Every row gives one point. The last column is the point's height on a tilted bowl or saddle (a function of degree 2), plus a little noise. Count its main directions that bend up, bend down and stay straight.
In the rows, 128 means zero.

Points, 18 rows:
[[ 93 112 103 113]
 [122 147 147 108]
 [130  76 107 123]
 [138 149 142 110]
 [145 164  89 105]
 [142 156  93 107]
 [150 131  87 110]
 [ 87 157 123  88]
 [156 101 145 105]
 [168 110 159 110]
 [ 64  58  62 191]
 [160 104  31 170]
 [154 165 110  97]
 [127 155 130 106]
 [134 112 162 112]
 [192 138 100  62]
 [164 138 149 108]
 [189 183  99  62]]
Directions: 1 up, 1 down, 1 straight

Points (21 x 5):
[[ 71 132 112 147 153]
 [143 158 117 107 123]
 [ 45 120 120 120 219]
 [101 118 139  74 167]
 [132 114 155 131 114]
 [ 89  94 125 143 135]
 [150 134 130 123 127]
 [ 88  57  98 153 117]
 [ 96  95 161 151 118]
 [126  84  91 114 114]
 [183  65 127 172 171]
 [106  88 124 156 118]
 [106 155 195 118  42]
 [100 120 157 139 110]
 [171 128 122 192 154]
 [114 129 107 139 108]
 [130 205  81 189 112]
 [206  93  77 207 155]
 [159 134  87 105 121]
 [125 119  81 138  82]
 [ 99 145 157  84 126]]
Directions: 2 up, 1 down, 1 straight

Points:
[[210 153  49 163 146 132  69]
 [126  44 141 167 115 115 102]
 [160 160 202 116 137 164  97]
 [155 176  75 139 103 180 102]
 [154 119 108  91 153 136 129]
 [151 124  95 140 186  45 104]
 [122 142 122  55 127 171  94]
 [ 79 198 127 143 113 152  82]
 [131  95  82 174  95 150 102]
 [115 147 126 143 126  84 117]
 [124 139 119 163 184 104 137]
 [ 97 162 132 144 170 178 119]
 [114 171 115 121 159 134 122]
 [163 203 131 126 167  24  27]
 [104 157 137 114  91 165 121]
 [133 170 129 123 114 150 124]
 [150 153 146 142 138 121 125]
 [143 140 113 150 112  91 123]
 [ 79  56 150  94 132 143 123]
 [ 83 112 135  93 182 120 172]
 [150 140 214 133 152 112 102]
 [126 106 138 110  91  51 107]
 [158 102 186 181 110 136  99]
 [163 132 125 209 143 109  76]
 [115 126 153 157 140  76 115]
 [ 77 124 157 151 134 109 121]
 [192 129 104  96 140 115 114]
 [ 75 210 205 104  99 115  54]
 [166 103 126  94 188 124 147]
 [139 206 102  77 143 122  73]
 [ 85 178 140 155 141  58  77]
 [136 140 182  83 118 133 112]
 [133 164 120 112 123 150 123]
 [ 97 146 102 196 136 161  71]
 [124 112 178 124 110 157 123]
 [ 91 172 123 207 153 145  55]
 [135 120 138 128 123  90 130]
 [116 113  91 128 128  90 121]
 [ 94 120 113 113 114 116 128]
 [ 96 141 183 104 154 199 107]
 [183 178 113  78 105 136 114]]
Directions: 1 up, 5 down, 0 straight
